Each row of a before or after table is a point. One or more steps were done to the points. Then noise was added and the rows were shuffled. The steps act on how far a point lies along the listed directions, d1 being the first. Write out the steps. A step turns or swaps two directions, mirrors them in a line or flattens them onto one, adds a multiple of one to another, or multiplies one. Angles are multiples of 10 degrees, from the lower direction toward the higher: turns from -170 to 170, lines from 10 to 170 but not 90. Use the fewest steps. Two steps may share a direction if one is a turn and the other turns, adds or multiplies; they go together, in the order done. Otherwise the lowest direction goes first.

Directions:
(1): [50 34 19]
(2): [ 27  -8 -57]
(3): [-28  53 -21]
Before (8 x 3):
[[ 17  35 -17]
 [  2  60 -15]
 [-23   2  23]
 [-54 -14  14]
 [ 30   5  14]
 [-39 -10  -6]
 [-58  -1  22]
 [  3 -10   2]]
After (8 x 3):
[[-14  11  28]
 [ -9  35  40]
 [ -7  21 -25]
 [ -5  56 -14]
 [  4 -11   1]
 [ 32   8  16]
 [ 13  27  40]
 [-26  -3  -3]]
Steps: add -1.5 times d2 to d1

Directions:
(1): [ -3  12  28 -60]
(2): [ 49 -42  18  -2]
Before (10 x 4):
[[-19  34 -22 -11]
 [ 32  -4   1  -8]
 [ -3  -7   4  -6]
 [ -5   9  18 -29]
 [-28  24 -23  -1]
 [ 35 -22  -5  33]
 [-34   5 -18  29]
 [-55  54  -9  26]
 [ -8  -9  -8  -3]
 [-16  16 -10   1]]
After, 10 rows:
[[  5   1   8 -24]
 [-27  32 -22  24]
 [ 11  11 -21  21]
 [ -8 -10  -6  -6]
 [-26   6  18 -36]
 [ 26   1   4 -39]
 [ -4  -9  -2   2]
 [ 10  -3   7 -40]
 [  8  14  54 -59]
 [ 25 -23  10   6]]
Steps: turn d1 and d2 by 110 degrees

Directions:
(1): [ -6  12  -8 -52  30  19 -28 -15]
(2): [  8  46   6   7  17 -47 -17  15]
(3): [ 36  14  -7 -25   9   9  48  26]
(4): [  6  13 -18 -29 -60 -15  -7 -10]
(5): [-14 -30 -46  -8  19 -38  14  -3]
Before (8 x 8):
[[ 39  48  38  -4 -19 -24   4   7]
 [-18  17 -11 -25 -17  -9 -41 -16]
 [-18 -24 -25 -27 -23  -8 -17 -26]
 [ -6  27 -15   4  59 -45  20  48]
 [-28 -13  23 -30 -10  41 -46 -24]
 [  6  22  35 -14  20  17 -35  -7]
 [  5 -41  12  17  11  41  12  -9]
 [ 28  42  -2 -35  -4  -6  18  20]]
After (8 x 8):
[[ -4  11  14  41  26 -21   3  21]
 [ 40   0   8  -9 -10 -11  49  10]
 [  8   5  14  -6  44  -4  -6   5]
 [-13 -20  -5 -15  -7  15 -42 -36]
 [-14 -10  19  44   5 -16 -10   0]
 [ 18 -15  -1   0   6  25  52  20]
 [ 13  26 -15 -59  17  21  32  37]
 [-31 -11  27  33  35 -12 -34   2]]
Steps: mirror d1 and d4 in the line at 140 degrees; turn d2 and d3 by 60 degrees; multiply d5 by 0

Directions:
(1): [ 25  10 -20 -60 -30  31   9  14 -14   8   3]
(2): [ 30  24  40  21 -30  -4 -27  16 -30  -5 -26]
(3): [-17  10   6  16  25  47  10  -8 -29  48 -15]
(4): [ 43 -27  14 -10  27  -1 -24  12  37  36  -9]
(5): [ 27 -46  -8  18 -30  10  12 -50 -12   0  -5]
Before, 13 rows:
[[ -7 -10  -6  -1   6  -8  17 -14   6  -2   5]
 [ -2 -15 -14 -17 -13  16  11 -12 -10   0  13]
 [ 20   1  20  -9  -2   4 -22  25   4  26  -9]
 [ 10  30  -2 -35   1  14  -4  24   3  16   0]
 [  3  21   7 -28  14   4  -3  29   6  17   2]
 [ -5  -4 -12 -13 -16   9  19 -21 -21   1   1]
 [  0  16  10  19 -13 -25  -6  -7 -14 -18   2]
 [ 17  18   9 -22 -15   7  -5  20  -6   2   6]
 [ 15  24  12 -19  -5 -10 -16  27   7 -13  -2]
 [-28  24  19   3  12  -2 -12  12  -2  10  -2]
 [ 15 -24  -1  26  16   0 -14 -16   8  18  -9]
 [  4   6 -14 -14 -15  22  16 -11 -20  -3   3]
 [-16  21   8  21  16  -3 -14  15 -10   6  -4]]
After, 13 rows:
[[-32  21 -10  20 -20 -22  15 -21 -26 -37  15]
 [ 15   6   0 -27   9  -8 -11  22  24  -4   4]
 [-17  23 -18  -7 -31  23  27 -16 -41 -23   6]
 [-28  17  -4  19  18  -1  -3   7  -9   2   3]
 [ -8   2  -6 -11 -28  15   9 -10 -27 -11   9]
 [ 48 -41  12  21  35  -3 -32  -5  35  44 -17]
 [ 49 -35  18 -23  31   4 -32  27  47  60  -8]
 [-26  16 -12  -4 -35   8  28 -23 -47 -20   3]
 [ 19  18  -3 -41  12  15  -6  24  17  28   0]
 [ 15   8  -1 -28  -6  10   1  14   5   7  12]
 [ 20   6   9 -33  28   4 -10  32  24  32   1]
 [ -5   3   3   5  -3  -9  12  -8  -5  -6   0]
 [-40  22  11   0  12  -1  -2   6  -3   5   4]]
Steps: flatten d2 and d5 onto the line at 80 degrees; multiply d4 by 3

Directions:
(1): [-28 -35 -50   7 -11  20 -18  28 -20 -30 -38 -20  21 -42]
(2): [ 39 -60 -32 -26  24   1 -20 -24 -24 -12  45   1  -3  23]
(3): [ 22   7  19 -24 -33   2  19  50  15 -35  55 -13  34 -22]
(4): [-19 -54  16  14 -45  10  59 -24   8 -18  -3  32 -18   5]
Before, 13 rows:
[[ 33 -25  12 -16  44 -16 -11 -60 -11  27  38  19 -26  31]
 [ 41  -8 -26 -10  14  -1 -23   2 -24  -2  30  -8  -2   6]
 [  1  49  -9   1  32  -2 -30  -6   3  46 -32 -13   4   2]
 [-20 -23  -4   8 -29   5  13  -2   0 -20 -35  -3   6 -31]
 [ 38 -17   7 -14  29  -9  12 -46  -3  15  39  25 -15  31]
 [-18  44  -1  11  23 -21 -30  -7   6  19 -13 -12 -10   8]
 [ -8  41   5   5  16 -11 -31   8   1   4 -27 -10 -13 -11]
 [ 14   6  10   0  13 -19 -12 -25  -4  18  -7   2 -13  36]
 [-14 -17  -7   4  13   5 -12 -10 -11  -2 -29   4  -1   2]
 [ 16  17   6 -14   4   2  -6 -11  16   2  26  -1  -8  22]
 [-20  11   1  23  19  -2 -18   5  -7   4 -40 -11 -16  -2]
 [ 12 -16 -10   5  25   5 -19 -27 -14  12  20   3  -7  16]
 [ -2 -24 -25   5 -26   2  19  25  -9 -20   4  -6  11 -38]]
After:
[[ 26 -31 -27   4  10   2  -8 -27 -26   4   8   9 -22  16]
 [  8   5   5  -6   2   4   2 -26  14   5  15   8 -19  27]
 [ -6  -2  -3  -5 -25   2  -1  23   3 -26 -14 -18  24 -39]
 [ 49  -1   8 -24  32 -11   2 -26  -1  11  54  13  -1  24]
 [ -7  37  -9   8  30   0 -23 -20   1  49 -43  -5  -5   7]
 [  0   4  -6  -9  17   2 -26  15  -8  -7  -9 -11  17  -7]
 [ 19  -7 -10   0  28   4 -25 -16 -13   9  28  -4   2  13]
 [-12  24   2  15  22  -4 -26  20  -5   1 -28 -21  -6  -8]
 [-17  28   4  14  13  -9 -22  -8   0   8 -40  -1 -24  -5]
 [ -7 -31 -26  10 -27   3  23  16 -10 -19  -2  -1   5 -35]
 [ 48  -4  13 -30  48 -19 -26 -34  -8  21  60   4  -7  22]
 [-23  37  -1  15  21 -20 -26 -16   6  20 -20  -6 -16  11]
 [ 23  19  11  -8  15 -21 -21  -9  -3  14   6  -8  -2  31]]
Steps: swap d3 and d4

Directions:
(1): [-10  28 -29  -1  15   1  37 -17  12  -7   7 -20  -3  34 -12  -8   0 -36
   4  22]
(2): [ 13  13  -6 -25  16 -37 -24  29   5 -13  -4 -24  -8  -3 -23 -41  -9   6
 -13  -5]
(3): [ 30 -12 -15  -8 -11  28  -4  14 -12 -12  -6 -25 -15  22  -8  33   7  -3
 -46  -9]
(4): [  3   9  -9  15  17 -17 -14 -26  23 -60   2   9   0   7  16  18   9  17
   2 -21]
(5): [-20 -24  21 -47  25 -17  30  20  -2  -8 -10   5  -4   9  17  18  22  -8
   4 -10]
(6): [ 25  11  14  18   6   8  19  10  11   9 -11 -15  49   3  -2 -14  27  -7
   3 -41]
Before, 9 rows:
[[ -5 -14  -7  -6  -6  -5 -12  -5  -5 -34  12  21 -34  -4  -1  40  -8  12
   -2   9]
 [-17 -26   1 -10 -13  23   0 -27 -22  -6   8  34 -26 -15  20  60   2  24
    6  17]
 [ -6  37 -10  35   2  -6   6  -4  15  25   2 -14  19   0 -10 -40 -20 -23
   16   3]
 [  0  33 -29  13  -6   7  -1   6 -16  42  20 -25   0   5 -39 -54 -27 -31
   17  44]
 [  5 -29  11  -9 -41  12 -37  20 -26  33  -6  15 -14 -16  -7   9  -6  19
  -20   7]
 [  1 -28  -4 -32   4   0   2  -1   4 -19  -1   6 -15   5  15  56   0  16
   -7  -5]
 [-20 -19  -3 -12 -12  29  19   4 -11   6  -4  -4  -9   1   0  33  -4  -5
  -12   4]
 [-14   0  -8 -17  17 -20  11   3  -4  19  15   0  -5  -4   2 -25 -16 -14
   23  31]
 [-14  10  -2   8   0  -7   7   7   0  37  11 -10  14   2  -3 -33 -21 -11
   32  15]]
After, 9 rows:
[[ 21  -2   5   5   2  -5  -1  11   4 -28   2   2   9  -1  -8  18  15   7
   -1 -30]
 [-20   6  -4   9  -4  -2   8   0  -1  38  15  -4   8   1   1 -24 -23 -12
   34  20]
 [ 18 -22  18  -2 -39  15 -30  25 -20  35 -12   8   9 -14  -8   1   6  15
  -20 -12]
 [-20  27 -17  33  -4  -1   2 -16   9  24   9   0  -3   0  -4 -22 -32 -21
   18  24]
 [ 19 -18   1 -30  12 -10   2  16  10 -19  -9 -12   8   6   7  33  11  14
  -10 -30]
 [ 31   6   9 -25  16 -20 -13  25  -2 -14 -10 -17  20 -14 -15 -14  21  24
   -8 -39]
 [ -8  23 -23  32 -18  34  17 -14 -18  53  23  -6   7   8 -23 -24 -20 -37
   29  45]
 [  1  -4  -1 -24   2   4   8  31  -3  -1 -12 -28   7   1 -17  -5  -1  -3
  -21 -17]
 [-12   0  -1   0  12  -2  27  -6  -2  28  14   5  13  -2   9 -13  -4 -18
   28  20]]
Steps: multiply d6 by 0.4; turn d2 and d6 by -160 degrees

Directions:
(1): [-35  -8  28  -2  13  -3  33 -13  -7 -13  -7 -16 -39  19  43  19  15  20
  23  12  23 -12 -25 -24 -32  14 -16 -25  24   1  36   4]
(2): [ 29  -3   0  48  25 -36   0 -21 -25  18  30  18  -5 -39  13  -1 -28   4
   1  30   5  14  24 -25 -16   6  -4   6 -33   4  34  16]
(3): [-11 -15  -6  17 -11  10  15 -33  23   7 -18  11  24 -31 -18  -3 -26  60
 -10 -24  32 -34 -28  -6  21  19 -20 -17 -20 -11 -15   7]
Before (12 x 32):
[[  4   0   2   6  -5  -4  -1  -4   3   3  -2   4   4  -3  -6   2  -4  -1
    2   1   2  -2   8   0   1   2   2   4  -7   5  -4   4]
 [  5   0  -2  -3  -6   1  -7   3   0  -3   1   1   9   1  -9  -5   1  -5
   -4  -3  -7  -3   4   6   7  -2   4   5  -2   0  -8   1]
 [  0  -2   5  13   7  -6   5  -8  -9   2   8  -1 -13  -8  12   2  -6   5
    8   4   4   3   0 -11 -15   1  -3  -1  -2   4  16   5]
 [  2  -3  -3  -2  -6   5 -10   8   6   3  -3   3   6   1 -12  -5   0  -1
   -4  -8  -4   2  -2   4   3  -4   0   0   2  -4  -7  -4]
 [ -4   4   4  -7   6   2   1   7  -5  -1  -1  -7  -9  11   3   7   4 -10
    4   1  -8   5   4   3  -9  -3   5   0   3   3   0  -1]
 [ -3   3  -4  -1  -6   7  -5   3   8  -2  -3   2   8   5 -12  -4   1  -1
   -7  -6  -1  -4  -3   3  10  -4   5  -2  -2  -3  -7  -3]
 [  1  -8   3  17  11 -15   6 -20  -4   4   3   6  -6 -15   5   4 -14  16
    1   9  10  -3  -2 -10  -6   9 -10 -10 -11   0  15   5]
 [  1   2   0  -8  -2   2  -5   7   3  -3   0  -1  -3   8  -2  -4   6  -9
    2   2  -4   5   6   1   2  -7   1   3   4   0  -1  -3]
 [ -2   5   4  -1   3  -3  -3   6  -6  -2   1  -1  -8   9   8   4   8  -4
    6  10   0   4   0   1  -4   0   0   1   5  -1   8  -3]
 [ -2   4   0  -8  -4   9  -2  10   6  -4  -3  -4   3   8  -3   2   1  -3
    0  -9  -4  -1   0  11   3  -6   3   1   8   2  -4   0]
 [  1   2  -8   2  -4   2  -3  -2   7   1  -2   1   7  -5  -6  -3  -4  -2
   -3  -3  -3  -2   0   1   6  -3   4   2   0   4  -9   0]
 [  1   2   1  -2   6  -4  -2  12 -10  -3   7  -9  -9  11   7   0   8 -19
    5   9 -10  14   9  -1 -11  -6   6   5   3   5  10  -2]]
After:
[[  8  12   5 -14  13 -10 -12  35 -26  -8  19 -17 -26  33  19   2  26 -60
   12  25 -32  37  28   3 -25 -19  20  17  17  12  20  -7]
 [  1  10   6  -8   6  -5  -8  18 -13  -5   6  -5 -15  20  13   5  17 -23
    9  16 -11  15   8   4 -10  -6   6   6  12   2  12  -6]
 [  7   0  -2  -1  -4  -2  -8   3  -3  -3   3   2   8   0  -8  -5   0  -7
   -4  -1  -8  -1   6   5   5  -2   4   6  -3   0  -5   2]
 [  0  10   7 -14  10  -1  -5  20 -14  -4   5 -12 -18  24  10   8  15 -34
    8  10 -21  18  15   6 -17 -10  12   7  11   7   5  -4]
 [  5   6   2 -12   1  -1  -9  16  -4  -5   6  -4 -10  16   3  -3  14 -25
    5   9 -13  15  14   3  -4 -12   7   8   9   3   4  -5]
 [  4  -1   2   9  -5  -4   0  -7   4   4  -3   5   6  -7  -7   2  -7   4
    1  -1   5  -5   6  -1   3   4   0   3  -9   4  -5   5]
 [  0   6   1  -9  -3   7  -3  13   3  -5  -1  -5   1  11  -1   2   4  -9
    1  -6  -8   3   3  11   0  -8   5   3   9   3  -2   0]
 [ -5 -14   0  21   5  -9  12 -32   7   6  -6  10   4 -25  -3   3 -23  40
   -3  -2  23 -18 -15 -11   3  16 -17 -17 -17  -5   7   7]
 [ -3   1  -5   3  -7   7  -3  -2  10   0  -4   4  11  -1 -14  -4  -4   7
   -8  -8   3  -8  -5   1  12  -1   2  -4  -6  -4  -7  -1]
 [  1   0  -9   6  -4   2  -1  -7   9   3  -3   3  10 -10  -7  -3  -8   5
   -4  -5   1  -5  -2  -1   8  -1   2   0  -4   3  -9   2]
 [  3  -4  -3   1  -5   4  -9   5   6   4  -2   4   7  -2 -12  -5  -2   2
   -5  -8  -2   1  -3   3   3  -3  -1   0   0  -4  -6  -3]
 [ -1  -1   5  10   6  -4   4  -6  -8   1   7  -2 -14  -5  12   2  -3   3
    8   3   3   3   0  -9 -15   0  -2   0   1   4  14   4]]
Steps: add -0.3 times d1 to d2; multiply d3 by 3
